Each row of a before or after table is a point. The points were changed in one or more steps. Then noise was added and the rows were shuffled. The steps act on columns, c1 being the first. What was done? A step turns or swaps two columns, mirrors them in a line or flattens them onto one, adds a multiple of one to another, or multiplies or shifts one. Angles are multiples of 10 degrees, from the lower column toward the higher: turns from -170 to 170, lines from 10 to 170 but not 90. Use the fewest steps. Two steps may share a column if one is a turn and the other turns, adds or multiplies; they go together, in the order done. Otherwise the lowest column goes first.
(in the rows, 128 means zero)

Before (8 x 2):
[[124  84]
 [ 95  83]
 [ 78 168]
 [136 130]
 [174 118]
 [164 188]
 [121  42]
 [ 90 135]]
After, 8 rows:
[[196 138]
 [109 161]
 [ 92 103]
 [149  87]
 [ 72 123]
 [ 58  77]
 [135 123]
 [128 193]]
Steps: turn c1 and c2 by -50 degrees

Before, 12 rows:
[[140  93 129 151 122  25 218 117]
 [ 67  65 169 158  95 122  93  89]
 [152  63 181  95 104 174 130  40]
 [ 57 154 152 109 134 116 122  89]
 [187  83 139 162  87 118 157 165]
 [175 106 143 122 117 153 119 146]
 [132 112 134 149 147 189 151  64]
 [119  86 169 151 105  42  39 121]
 [ 65 168 102 110 145  97  82  88]
 [118 133  42  62  81 104 125  35]
 [149 127 115 141  60 128 149  74]
 [129 199 139 166 154 130 130 156]]
After, 12 rows:
[[118 149  37 220  97 126 136  64]
 [134  72 139 189 161 142 131 148]
 [ 66  98 170 168  85  70 128 153]
 [171  94 141 108 110 127 132 124]
 [146 124 112 186  97 127 156 141]
 [ 68 178  98 168 105 148 109 108]
 [130 164 144 103 150 190 116 172]
 [146  57 175 209 122  95 135  99]
 [117 181 169 135  41  51 109 150]
 [141 195 131 135 198  47 146 154]
 [ 59 155 155 166 127 145 127 112]
 [192 110 140  91 128  81 154 160]]
Steps: turn c2 and c6 by 60 degrees; turn c4 and c8 by 90 degrees; turn c5 and c7 by -50 degrees; multiply c7 by 0.4

Before (9 x 12):
[[142 169 176 190 142 132 136 151  98 112 135  96]
 [128 142  98 143 111 119 164 118 129 151 136 122]
 [133 118 124 129 125 145 107  96  81 103 114 121]
 [119  94 154 132  79 128  87 133 171 140 132 138]
 [182 128 106 166 106  95 109 101 143 130 138 128]
 [122 156  96  85 124 122  68 118 151 136 133 131]
 [187 157 117  92 160 111 155 110 108 128 161 174]
 [124 129 135 166 114 140 138 116  80 150 135 164]
 [158 143 134 116  67 160 114 134 135  83 105 126]]
After:
[[203 163 106 122 108 129  90 103 118 129  84 129]
 [128 146  97 165 115  97   8 118 134 134 155 132]
 [230 105 134 116  10 102 101 135 135  96 154 126]
 [124 126 175  85 165 124 144 151 178 118  84  94]
 [141 104 135 112  95 158 147 116 160 143  91 164]
 [180 131 155 126  16 118  47 135  73 135 125 138]
 [138 147 116 183 227 130 182 110 162 129 128 175]
 [136  96 125 129 124 164  85  96 150 111 126 121]
 [150 141  98 128  93 121 202 118 137 142 109 121]]
Steps: multiply c5 by 2.5; turn c1 and c5 by 30 degrees; turn c2 and c9 by 130 degrees; turn c2 and c6 by 110 degrees; add -0.5 times c8 to c11; turn c4 and c11 by -130 degrees; multiply c7 by 2; multiply c10 by 0.7

Before, 8 rows:
[[153 114 120 141  39 154 179  61 165  76 146 159  60 184 142  93 154 111
   70 108]
 [ 81 104 119 207 146 141 140  70  94 185  51 135 148 183 136 119  75 150
  186 175]
 [141 182 158 152  85 128  90  99 139 175  44 153 156 114 165 183 153 146
  160 145]
 [ 79 135  74 176 118 142 123  85 164  73  98 161 107 156 110 122 151  82
  132 112]
 [ 80 128 150 169  61 155  77 101 115  84 111 138 104 123  86 167 181 117
  106 100]
 [ 37  79 102 145  85  91 178 161 164 133 139 108  79 142 163 114  91 131
  172  65]
 [ 42  63 115 163 135 110 197 156  75 169 109  65 103 104  64 183 188 130
  117 108]
 [152 112  73 173  80  91 157  62  77  92 129  54  69 191  60 162  87 107
   92 159]]
After:
[[155 112 116 141  38 153  74  59 164  74 144 156 196 133 141  94 157  91
  206 106]
 [ 78 126 106 170  60  74 139 101 112  82 155 122 141 136  84 164 182 120
  138  99]
 [ 35  79 161 145  86 189 126 163 163 133 144 127 175 110 164 114  91 128
  110  66]
 [ 81 106 132 206 149 128 110  68  95 183 182 139  71  96 136 121  74 144
  134 175]
 [ 76 137 147 175 116 116 121  85 165  71 165 185 131 122 111 121 150  80
  147 112]
 [153 110 217 176  80 174 140  61  77  91 154 109 179 123  59 163  85 111
  199 158]
 [142 180  88 151  87  99 154 102 139 175 187 129  62 121 167 182 154 153
   96 143]
 [ 40  62 179 163 133 193  97 157  74 170 160  87 141 137  64 185 187 118
  115 106]]
Steps: mirror c3 and c12 in the line at 110 degrees; turn c6 and c7 by -130 degrees; add 0.3 times c7 to c18; turn c11 and c13 by 150 degrees; turn c14 and c19 by 130 degrees; multiply c14 by 0.4

Before:
[[145 120  97 110 103 188 113 190 147 111 177 188 123 170 196 118 163 160
   84 147 182 164 176 161 142 199 131 155  82 150 124 106 102 134 121  92
  190 159 206  95 158  88  93  51 165  82  86 110  97   7 184 140 142  96
  153 139 137  95 176 149 130 113 124  59]
 [ 76  90 108  85 205  84  90  77  62 129  92  86 136 136 144 199 115 125
  119 101 115  70 152  61 149  73  78  93 184  71 106 166 192 158 146 171
   75 147 123 123 172 131 150 169  94 172 107 172 168 134  92 136 157 174
  109  73  73 135 137  95 213 187 106 153]
 [171 166  57  95 137 180 180 188 149  44 153 176  93  97 102 145 134  82
  156 212 178 141 156 101  89 157  88 108 108 145 206 138 131  76 155  68
  196 146 157 107 127 124 116 107 187 123 148 173  63 136 124  97 111 175
  124 114 122  60  84 146 115 138 125  56]
 [121  64  87  97 173 113 127 116  98  50  99 130 159 137 140 140  89 122
  172 197  95  91  95  51 138  89  56  74 172  70  96 138 169  94 119 133
  149 156 110 129 147 193 153 146  93 154 124 199 123 119  87 121 158 206
  106  60 136 111 101  76 181 192  92 150]
 [120  73  85 107 223 110 122  98 106  87 105 133 132 181 121 147  83 112
  145 191 107  67 160  57 117 120  52 128 195 114 106 136 186 114 178 160
  119 155 134 107 161 201 139 167  87 167 187 189 124 142  87  95 168 178
  123  77  95 124 102 117 184 189  97 106]
 [116 156 139 156 184 103 103 204 101 106  95 146 129 163 159 133 104 155
   53 153 134 131 174  95 145 110 160 132 195 109  89 124  85 181 127 138
  126 100 190 123 125  52  90  42 125  63  84 119 140 102 147 154 202 132
  166 166  74 183 156 122 123 198 169 125]
 [177 111 131 127 113 153 100 132 163 104 173 184 124 115 141 141 170 165
  131 186 183 131 185 176 116 194 104 120 114 140 186 100 121 115 172 102
  210 129 193 127  74  97  89 110 202  72  97  91  97  76 149 126 112 155
  171  97 114  93 149 151 132 124 115  59]
 [140 177 126 112 145 128 105 151 136 131 113 157 105 160 172 105 152 183
   84 162 176 129 154 161 154 124 129 125 143 168 114  82  97 136 105  92
  151 150 195  87 107  80 116  65 134  93  77 107 136  68 170 107 100 112
  182 123 109 129 142 176 151 149 112  92]]
After, 8 rows:
[[120  64  90  98 132 115 125 116  97 115  66 115 157 138 140 137  87 125
  170 198  96  89  94  53 138  86  57  72 174  70  97 135 119 181 120 134
  149  44 108 128 147 169 150 146  93 155 124 203 126 120  87 121 159 149
  107  61 137 111 104  74 181 192  91 148]
 [117 154 136 154 128 101 102 204 100  93  96 127 129 163 158 131 106 156
   55 151 133 131 176  97 146 112 161 129 193 107  90 122 126  62 126 140
  125 122 192 123 125  82  89  42 127  65  84 117 140 101 148 155 202 120
  166 167  74 185 156 117 124 200 172 127]
 [139 178 124 112 119 130 104 152 137 150 124 148 106 161 169 105 152 184
   85 162 174 130 154 161 154 122 128 124 141 169 115  82 148 101 104  93
  149 119 194  86 108  67 116  67 136  93  78 107 140  66 171 107  99 119
  185 122 109 129 142 174 153 149 111  92]
 [174 112 132 129 107 153 100 132 161 116 153 182 125 113 141 140 168 165
  131 184 182 132 186 173 118 195 104 123 113 141 186  97 139 132 173 100
  211 106 191 126  75  87  91 109 199  71  98  90  97  78 148 128 114 146
  173  92 113  94 149 150 129 122 114  58]
 [146 121  97 110 104 189 112 190 147 144 186 190 126 172 198 116 163 157
   85 148 181 166 176 160 141 199 133 156  82 149 124 105 146 106 121  91
  189  96 206  94 156  85  93  52 164  81  87 108  96   9 185 139 141 127
  153 141 137  92 173 150 129 116 123  60]
 [169 166  54  95 116 182 179 187 148  99 129 165  94  94 105 145 133  80
  158 212 177 141 153 101  91 157  89 111 107 143 206 138 158 168 156  70
  196  46 156 106 126 124 117 107 188 125 146 173  63 136 126  96 112 150
  126 115 122  63  82 147 117 138 125  57]
 [ 75  89 105  86 151  82  92  79  63 142  71  67 137 139 143 198 114 127
  116 104 116  73 148  59 149  73  82  95 181  72 107 166  60 146 147 169
   75 119 123 122 171 112 151 168  91 171 109 173 170 134  92 135 157 135
  110  71  70 136 135  96 210 186 107 153]
 [122  74  86 108 137 110 124  99 107 131  83 101 133 179 122 148  85 108
  145 190 109  68 157  58 118 118  54 129 193 111 105 136  92 178 178 159
  118  79 135 108 161 178 141 170  86 168 186 189 124 141  87  94 168 140
  123  77  97 124 101 116 187 190  96 108]]
Steps: flatten c5 and c12 onto the line at 110 degrees; mirror c10 and c38 in the line at 30 degrees; turn c11 and c54 by 30 degrees; multiply c54 by 0.4; turn c33 and c34 by 140 degrees; add 0.7 times c63 to c42
